Each row is a point. Before rounding, the points of a table are all equally far from one centre. They may lie mostly on one side of it. Where is the centre, to within rounding?
In the rows, zero is written as 128.

Points (8 x 3):
[[160 135 134]
 [103 106 135]
 [142 118 138]
 [130 125  62]
 [ 72 122 141]
 [ 59 130 131]
 [ 97 104  89]
 [167 168 133]]
Centre: [109 163 108]

Points:
[[ 98 108 183 159 151 103]
 [138 108 102 102 133 123]
 [ 90  80 152  79  84 124]
 [ 95 105 105 138  66 127]
 [ 97 125 107  97 171 135]
 [124  74 166 110  94 161]
 [147  86 160 126 102 120]
 [119 106 114  94  88 175]
 [ 88  64 129 116 104 107]
 [121  86 121  90 112 103]
 [ 83  93 100 107 157 138]]
Centre: [ 93 125 147 122 117 137]

Points (12 x 9):
[[ 81 113 150 165 122 170 151 139 124]
 [ 79 102 127  92  93 146  86 133 121]
 [ 62  99 160 123  96 152 132 122  97]
 [ 78  83 157 116 123 133 129  85 116]
 [ 74 108 147 142  67 134 137  94 147]
 [ 74  92 123 114  84 150 139 157 157]
 [ 54  90 167 150 107 129 134 114 109]
 [ 86  66 149 109 137 147 118 156 123]
 [ 70 101 152 120 122 155 119  98 110]
 [ 67 105 114  93 120 117 117 150 151]
 [ 67  63 132 144  74 111 117 154 142]
 [ 81 112 129 142 108 168 163 116 105]]
Centre: [116 107 134 139 106 114 125 135 122]

Points (19 x 12):
[[107 144 163  83 161 138 163 139 135 169 136 111]
 [ 99 176 119  56 158 102 135 114 127 144 108  93]
 [114 123 174  42 143 131 142 134 109 128 130 121]
 [106 182 159  44 126 112 118 104 132 147 120 100]
 [105 167 169  84 169 150 147 139 143 153 102 116]
 [133 168 176  93 165 120 132 139 118 165 131 110]
 [139 180 170  49 147 116 121 101 148 129 104 123]
 [125 174 164  84 165  87 128 109 151 157 100 118]
 [104 194 171  66 131 133 110 109 130 141 104 132]
 [ 94 154 136  76 111 114 124 149 103 166 113 134]
 [101 165 169  74 159 107 129 118 122 146  85  86]
 [123 151 183  64 166 111 120 145 116 138 128 118]
 [ 79 131 167  68 151  96 128 123 133 149 151 109]
 [128 156 178  53 130 105 145 119 143 144 109  85]
 [141 161 166  59 158 122  98 139 140 126  89 102]
 [105 175 190 100 170 116 122 124 136 131 123  98]
 [112 183 170  74 150  99 123 106 112 138 105 141]
 [122 173 159  51 148 114 126 135 107 149 133 131]
 [ 88 138 154  59 159 138 106 148 114 147 140 117]]
Centre: [120 139 138  96 132 127 123 113 136 128 119 116]

Points (25 x 18):
[[ 95 150 131 158  97 154  96 141 103 139 181  59 115  82 149 162 198 150]
 [ 97 120 141 167 108 168 143 119 101 137 178 108 138  89 164 158 170  91]
 [122 156 123 123 108 160 114  99 114 149 172  67 108 107 156 142 158  89]
 [107 149 143 160 115 185 110 112 120 170 172 111  97  94 163 165 152 136]
 [113 160 132 152  97 160 103 110 117 156 170 103 136  59 160 172 141 132]
 [ 83 173 130 152  91 147  79 112 114 145 155 124 138  95 147 138 173  93]
 [ 76 138 151 175 127 175  87 128 111 143 182 103 112  88 158 137 169 121]
 [104 145 164 190 117 164  97 127 106 119 155  99 105  96 171 168 165 105]
 [ 81 173 143 150  99 195 130  99  92 124 150 112 112 103 161 156 162 123]
 [ 98 171 155 161 138 172 109 101 128 134 192 102 123 109 166 130 157  98]
 [ 89 145 142 139 110 138 120 144  95 127 128  77 125  94 176 138 153  94]
 [121 166 163 152 125 159 107 108 132 140 158 118 140 104 153 143 153  73]
 [ 99 189 139 155 133 186 137 137  87 117 178  88 128  94 173 148 163 114]
 [ 85 142 150 157 108 139 114  99  90 144 173  92 154 131 143 155 184 118]
 [ 93 130 149 144  96 158 101 119  90 155 161 100 117 105 132 114 141  89]
 [ 83 159 123 171 103 183 101  92  93 115 177 115  95  83 124 140 176 115]
 [124 145 118 150  83 166 126 110  84 115 135  70 111  70 113 163 179 127]
 [ 99 148 154 134 114 149 105 136  89 152 142 106 110  75 133 119 149  91]
 [ 85 178 149 132 119 169 115  95 108 127 181 117  99  99 145 150 199 112]
 [ 94 134 153 144 104 183 111 130  69 112 165 111 159  93 148 147 183 112]
 [104 135 129 116 148 151  88 126 118 127 165  97  98  99 176 143 180 101]
 [ 90 154 118 138  93 168  93 117  92 139 151  88 137  84 139 170 170  98]
 [110 181 153 122 121 142 117 108 120 135 153 110 103  79 170 170 182 116]
 [ 90 172 146 160 130 157 129 114  80 132 165 107 143  81 159 162 152 109]
 [106 134 132 142 147 172 135 117 123 103 176  98 100  96 167 155 177  80]]
Centre: [120 150 127 145 107 148 121 141 125 107 166 113 121 113 129 140 157 138]

Points, 23 rows:
[[181 155 109 180 115 119 102 109 173 149 160 112 113  79  98 116 151 110
  145 127]
 [183 148 145 150 124 108 111 100 205 142 160  96 142  77 107  98 147 119
  158 115]
 [148 125 125 173  98 117 110 104 229 147 152 114 119 114  79 126 150 114
  146  97]
 [129 137 108 167 103 124  91 104 199 153 155 116 124  84 117 132 114 119
  115 120]
 [136 170 130 152 106 102 111 108 181 150 138  90 160  59 114 122 142 109
  100 100]
 [172 153 113 176 117 110  89 130 178 138 131 122 106 101  93 164 107 123
  142 109]
 [156 150 112 151  90 127  98 103 153 149 139 142 125  61 112 117 135  87
  138  80]
 [140 165 150 182 110 131 134 126 202 139 176  99 146 105 114 110 151 102
  153 113]
 [153 158  97 174  88 140 110 120 174 129 127 115 121  89 109  92 162 105
  132 117]
 [150 144 129 173  81  76  95 115 187 128 154 117 139  75  89 117 145 117
  122 107]
 [159 144 115 189 132  97 117 116 190 134 154  81 126  91  83 113 142  86
  134 108]
 [151 148 173 163 115 110 112 100 188 162 125 106 147  78  62 119 113  85
  124  82]
 [161 134 127 161 108 100 127  86 208 107 130 121 121 137 123 124 146  81
  113 102]
 [164 127 124 163  91 130 128 109 186 184 143 110 103  90  88 129 109 100
  143  90]
 [181 124 136 196 104 127 116 114 158 146 188  93 124  86 116 144 173 100
  126 107]
 [175 155 135 164 117 102  72  88 164 137 149 126 104  92  89 130 130 108
  144 114]
 [143 150  94 156 110 111 132  91 160 134 125 118 127  81 123 127 158  72
  122  71]
 [189 114 144 165  82  82 120 110 191 125 143 108 127  77 114 124 122 108
  131 113]
 [185 158 140 167 114 121 149 123 204 156 129 138 167 109  87 119 140  81
  140  65]
 [156 115 154 164 108 117  94 122 190 154 142 108 140  68 104 149 119  61
  145 107]
 [151 142 135 141 116  85 115 137 191 159 137 115 115  89  78 126 133  61
  127 104]
 [146 155 126 160  94 100 107 106 215 124 129  91 146  96 102 129 134  92
  130  93]
 [116 126 136 168 102 132 128  89 210 138 153 111 146  81  94 108 148  91
  153  94]]
Centre: [149 111 141 145 126 122 122 122 142 145 130 118 160 125 101 130 147 122
 131 105]

Points, 29 rows:
[[141 142  96 141 117 163 155 135 183 109  90  86 110 200 114  99 149 130
  139 120 125 124  83 133]
 [130 162  98 145 111 141 135 158 202 111  84 108 100 193 133  86 109 150
  115 146 132 129  88 125]
 [150 171  97 120 116 155 164 138 180 127  82  92 100 159  92  66 120  95
   98 115 108 109 105 113]
 [141 157 120 117 113 144 131 120 174 118  69 105 119 138 110  58 134 133
   82 116 121 118  61 126]
 [122 155  91 125 119 146 161 147 171 121  83  69  72 163 108  71 145 125
  152 130 102 126  88 119]
 [133 149  84  96 121 147 165 111 163  98 114 133 129 201 133  74 122 137
  101 131 115  94  66 131]
 [145 162 132 114 101 158 162 106 177 128  71 115 107 173 103  95 108 135
  132 120 135 118  88 144]
 [146 193 132 125 111 157 161 110 157 139 102 107 105 168 127  74 129 128
  119 164 137  97  71 112]
 [109 141 112 103 128 153 164 139 165 144 105 102  74 196 110  51 132 151
  133 135 146 110  77 101]
 [134 163  94 102 136 130 145 117 164 178  90  56  95 190 101  77 139 125
  124 135 125 115  97 120]
 [150 169 129  95 120 155 138 146 157 136  84  65  99 162 159  74 115 117
   91 121 148 117 107  98]
 [110 162 100  87 110 131 177 158 187 116 107  78 108 190 119  82 134  82
  127 136 105 121  83 141]
 [114 177 107 114 131 142 170 155 183 111 105  89 112 123 102  87 135 130
  134 138 112 132  63 152]
 [133 190 107 103 139 139 158 146 192 108  89 115 120 139 140  90 152 134
  108 130 142 127  90  86]
 [136 153 101 110 120 147 166 150 176 123  97 102 117 206 125  78 115 130
   94 126 123 131  50 126]
 [123 151  71 143 131 147 176 148 181 128  72 114  91 145 105 106 120 108
   92 129 128 137  72 137]
 [130 167 116 123 118 158 169 144 200 131 117 130  62 199 124  97 133 121
  107 126 115 121  81 121]
 [117 139 113 135 128 153 141 147 168 110  98  82  95 161 101  90 137 150
  133 160  78 125  62 143]
 [123 174 108  99 111 149 187 143 175 126  90 100 115 194 120  92 119 128
  157 141 127 119  93 140]
 [128 160  85 119 141 169 142 117 190  98  95 110 109 167 147  80 125 119
  144 129 120 142  91 122]
 [120 174  92 111 126 166 151 144 167 144 111  99 105 174 132  84 129 116
  154 115 113 118  59 108]
 [171 131  74 106 121 146 135 128 181 124  98  98  70 173 108  62 136 141
  129 134 151 125 118  91]
 [137 156 100  97 101 150 166 156 186 149 141 100 136 164 121  89 102 174
  125 133 130 153  85 104]
 [131 151  81 118 129 142 165 147 202 120  87 104  92 201 134  90 133 116
  119 157 114  93 110 126]
 [137 190 106 122 144 127 165 154 193 129 115 107  89 180 117 120 127 140
  102 121 109 136  72 148]
 [116 190  94  97 129 150 176 129 181 137  90 110  97 184 112  96 129 129
  120 114 143 119  90 107]
 [135 166  59 124 124 141 153 138 195 135 118  92  83 197 124  92 129 116
  129 134 134 101  85 124]
 [132 173 121 101 109 167 176 130 180 130 103  92  93 153 133 100 123 144
  116 130 108 132  63 107]
 [159 114  89 113 147 121 172 126 194 163 101 109 114 193 111  94 119 130
  126 157 142 137  75 130]]
Centre: [123 130 112 117 114 112 139 138 136 133 129 119 107 151 125  97 135 120
 110 136 126 129 117 127]

Points, 31 rows:
[[128  91  99  91  82 109  80 118 114 145  99 136 152 120 143  91 154 119
  109  74  90 103 179 165]
 [114 132 171  80 129 117 102 125 115 119 142 112 152 111 133 107 146 117
  100 103  99  76 210 146]
 [119  99 140  88  77 103 127  63 103 130 107 114 130 109 176  96 131 146
   99 120  71 106 188 154]
 [118  85 131  54  84 102 123  87 111 125 120 125 147 100 153 110 139 161
  103 106  85  91 156 155]
 [133 112 152  80 112 108 120  76  92 108 127 137 151 122 145 107 143 162
   73  96 100  86 153 152]
 [136 112 147  78  92 101 115 148 125  95 140 130 102 113 131 100 158 138
   89  96  85 101 206 159]
 [128 111 145  77 118  82 127 130 117 110 118 113  96  99 139  96 165 139
   56  92 126  90 170 145]
 [178 102 149 104  93 129 115 116 142 119 120  75 143  81 141 111 138 163
  103 101 161  87 142 188]
 [143  81 167  77 101  94 110 129  92 105 105 111 133  84 126 100 128 123
   96  95  92 107 156 124]
 [109  73 160 107  83 118 120 111  99  69 143  97 137  88 164  87 158 137
   91 117 128 112 193 132]
 [114  96 129  64 123  93 126 120  92  80 128 120 138 102 146  86 142 157
  103  82 113 108 157 140]
 [114 104 171 120 111 114 109 132  92 121 136  78 143 142 115 111 146 149
   92 121 120  79 221 143]
 [128 101 139  70 106  95 130  97 114 102 130  84 109 131 144  81 136 150
  139  80  82  95 195 148]
 [131 105 170 102  81 103 113 100 107 114 146 114 145 145 145 120 179 175
  100  94 116  68 187 157]
 [149  89 144  92  94 129 115 121 103 131  90 109 146 128 145 142 148 163
   90  68  88 119 161 134]
 [139 123 193  81 106  94 104 103 119  92 114 102 123 108 145 122 173 132
   89 100  81  84 157 170]
 [170  69 157  92  88  79 119 120 133 110 126  72 125 138 141 127 172 150
   77 108  94  91 183 149]
 [149  80 155  47  95 116 121 124 131 115 128 108 146 109 138 107 159 125
   79 100 114 110 164 176]
 [152  82 158  89 116 120 111 129  68 151 138 111 136  93 177 135 153 157
   98  78 101 117 167 153]
 [149  90 151  97  58 134 124 122 114 113 112 132 147 108 140  85 147 146
  109  83  96  97 171 151]
 [163  83 162 107 110 114 120 109  64  91 148 119 139 108 157  97 148 166
  110  88 126 116 166 169]
 [126 130 136  63  84 116 142 111 135 111 133  92 141 106 129  99 124 149
  103  90 129  73 199 154]
 [124  72 165  90  93  94  97 105 104 136 123 126 131 125 142 121 164 171
  102  80  68 107 157 154]
 [127  89 156  67 117 117  89 138 117  99 119 108 108 111 140 146 126 142
   75 106 128  74 183 153]
 [125 101 160  84 112  85 108 104 112 100 117 129 133  78 113  88 133 161
  109  98 115 120 169 145]
 [145 131 140  83 102 102 126  93  88 152  94 103 130 102 164  92 167 130
  128  88 120  95 125 131]
 [141  94 155  72  91 118 132 101 125 110 128  89 119 116 171  82 143 133
   92  92  95  68 192 169]
 [137  93 165  79  86 107 105 117  88  99 106 115 139 140 131 114 147 161
  122  96  83 114 182 147]
 [119  96 162  80  99 108 121 113  83 135 147  88 123 138 124 116 117 169
   77  78 124  97 158 106]
 [158 114 170  77 121  83  92 113 117 119 121 119 126 107 125  83 132 133
   74  87 115  90 163 145]
 [137 107 121 107 108  88 112 106 126 119  92  85 110  90 114  77 158 167
   94 128 102  99 183 149]]
Centre: [121 117 124 132  94  99 106 118 119 122 151  85 125 121 153 127 130 120
 108 109 113 117 146 160]

Points, 27 rows:
[[141 142 135  83 115 119 126 127 174 205 138  40 133 157  89 126 127 157
  108 164 166 106  99  95]
 [118 153 126 123 113 119 142 146 144 203 135 105  86 148  87 153 157 157
  134 138 189 108 132  71]
 [110 148 124 156 170 133 140 131 173 171  90  88 149 136  97 163 130 123
  100 141 169  84 125  74]
 [135 145 131 102 128 108 170  92 134 171 140  75 113 163 114  93 139 163
  141 145 199 109 118 115]
 [121 142 148 113 136  85 135 111 168 168 134  59 139 127 101 144 150 177
  119 148 169  96 117 130]
 [121 154 136 115 141 142 161 124 149 195 154  60 132 111  92 139 116 132
  113 149 197 107 123 121]
 [153 171 146 114 135 149 130 133 145 182 139  61 133 122  93 117 168 113
  138 171 148  86 106  81]
 [135 137 127 101  85 114 168 107 181 177 162  76 128 156  93 153 127 138
  114 130 188  89 121  87]
 [106 130 126 118 137 129 151  92 169 161 134  74 134 117  96 117  95 139
  134 184 185  88 144 105]
 [142 149 127 120 137 125 136 119 177 165 161  90 157 163 124 101 102 175
  116 170 157 110 124 118]
 [141 145 104 110 137 124 137 145 163 202 142  65 117 141 103  96 148 175
  122 161 152  88 139 124]
 [141 140 115 140 137 121 126 117 158 174 166  92 140 120 129 142  96 156
  120 150 173 100 127 106]
 [119 132 109 134 165 143 152 136 169 190 151  79 132 142  84  86 116 116
   91 151 197  84 118 104]
 [109 123 136 131 111 143 174 105 196 164 140  52 128 142  91 126 133 119
  139 171 178  78 117  80]
 [105 153 126 123 133  89 159 147 141 206 126  81 125 142 104 156 140 142
  132 169 162  98 118 116]
 [146 127 100 103 168 141 131 148 200 175 126  66 139 115 132 137 134 129
  119 163 198  68 123 123]
 [116 148 130 126 115 121 128 120 165 200 122  66 168 166 106  96 125 109
  127 145 152  83 110 142]
 [114 146 159 128 124 104 160 112 139 169 129  70 104 140 113 127 149 131
  114 190 186  59 115 119]
 [145 132  90 126 117 142 132 130 141 202 165  92 107 131 117  99 135 143
  102 139 191  94 124  99]
 [121 153 135 115 117 131 153 175 187 188 149  86 111 120 100 138 122 171
   99 147 200 100  71 105]
 [138 128 135  84 147 154 141 138 144 204 128  92 100 143 108 108 133 180
  110 153 170  82 124  75]
 [129 141 132 136  99 106 140 118 158 194 138  76 139 119  84 129 147 117
  142 167 148 115 115 114]
 [139 150 150 119 134 143 153 118 169 191 132  81 137 136  74 132 117 145
  144 167 194  84 118 127]
 [133 146 148 109 110 127 132 121 173 199 138  43 155 141  90 119 120 136
  127 167 161  95 104 119]
 [122 154 131 128 172 143 112 143 150 175 123 100 143 106  69 128 101 119
  121 142 179  85 134  92]
 [124 122 158 113 135 104 137 106 176 179 110  59 119 132  72 144  96 100
  139 146 184 115 102 126]
 [130 140  91 108 143 112 146 139 154 204 139  92 131 168  83 134 145 126
  122 172 199 119 123  97]]
Centre: [116 154 128 102 128 132 129 139 178 143 116  93 100 148 118 118 132 119
 116 137 166 105 113 104]

Points:
[[115 141 128 166 130 161  82 152 153 149  86 118 152 191 131 137 136 129
  108 123 191 106 143 174]
 [ 71 126 146 173 125 130  67 123 179 124 106 118 145 165 145 145 154 164
   93 159 148 134 149 119]
 [ 82 119 138 158 147 151  83 137 170 111 101 126 163 157 150 153 130 173
   96 153 170 123 141 156]
 [ 94 142 134 190 141 114  66 148 161 126 105 140 159 164 177 103 120 153
  110 157 151 119 141 129]
 [ 79 140 122 153 117 160  78 123 152 155 133 141 141 146 145 118 134 168
   70 154 151 145 153 179]
 [ 77 129 121 170 115 150  51 113 180 106 104 135 150 143 141 130 155 147
  123 179 156 130 136 167]
 [ 77 140 139 147  87 163  89 137 150 112 118 131 144 158 157 142 145 159
   82 155 172 114 159 148]
 [ 71 121 149 144 102 135  51 171 153 124 105 111 133 173 127 143 156 154
  116 149 151 143 144 161]
 [ 81 132 140 183  92 139  56 153 141 126 139  96 152 135 135 127 145 152
  116 174 184 103 153 138]
 [ 86 126 161 173 141 140  50 132 179 132 140 118 138 150 130 138 132 157
   85 160 172 146 133 134]
 [ 95 123 134 169  99 146  73 144 167 132 118 115 138 180 157 146 134 148
  121 174 210 138 140 187]
 [109 114 157 177 113 150  54 130 159 138 101 124 179 176 158 121 121 152
  109 149 180 152 154 152]
 [ 87 122 146 172 104 175  80 133 155 115 132 129 163 154 164 142 127 162
  121 133 168 137 169 169]
 [ 92 114 135 159  96 124  36 148 164 114 120 134 126 141 172 109 131 166
  102 175 160 111 121 157]
 [ 66 102 158 165 104 158  71 110 169 121 138 142 153 147 176 132 148 124
   83 165 167 119 145 156]
 [105 142 126 175 103 141  71 137 170 142 118 124 167 184 167 127 123 147
   86 116 164 140 144 169]
 [ 87 122 174 151 124 140  77 154 148 154 102 153 157 152 138 108 134 154
   73 110 167 132 161 138]
 [ 97 155  98 160 114 111  69 143 160 131 134 108 194 151 158 121 133 158
  126 149 182 138 154 159]
 [ 84 108 137 135 110 131  53 143 170 131 119 100 164 173 157 162 119 141
  106 166 184 142 154 157]
 [109 125 108 186 107 147  56 141 168 124 107 148 139 194 146 125 130 148
  106 153 159 107 164 155]
 [ 59 110 124 160 115 132  72 125 135 116 110  93 174 151 140 128 142 145
   84 151 148 134 170 180]
 [ 82 128 121 163 109 122  64 134 144 112 110 117 160 172 168 109 120 175
   97 168 149 117 157 160]
 [ 74 151 123 164 110 144  60 155 168 130 146 115 145 173 144 126 131 120
  108 165 141 121 137 168]
 [ 94 146 144 168 103 130  72 148 145 141 108 116 165 155 182 162 129 133
  106 160 138 109 157 150]
 [ 93 101 129 166 143 125  42 138 141 121 128 134 160 134 156 140 106 158
   85 179 178 135 160 134]
 [100 134 138 137  98 147  89 137 164 120 138  98 165 191 147 127 138 136
   95 170 163 160 143 185]
 [102 130 128 163 113 132  37 156 161 135 113 145 131 166 159 120 140 157
   88 167 181 138 147 165]
 [ 71 158 125 167 118 142  50 114 158 131 119 122 141 141 147 119 136 143
  121 180 139 125 165 153]
 [102 116 137 172 109 154  45 121 172 131 111 138 182 151 133 139 127 152
  112 161 153 157 153 157]
 [115  98 136 185 126 136  39 144 164 139  94 135 150 159 148 134 130 154
  108 146 187 117 181 155]]
Centre: [121  98 126 145 116 107 107 115 131 136 129 130 126 140 132 122 136 120
 128 137 163 131 132 145]
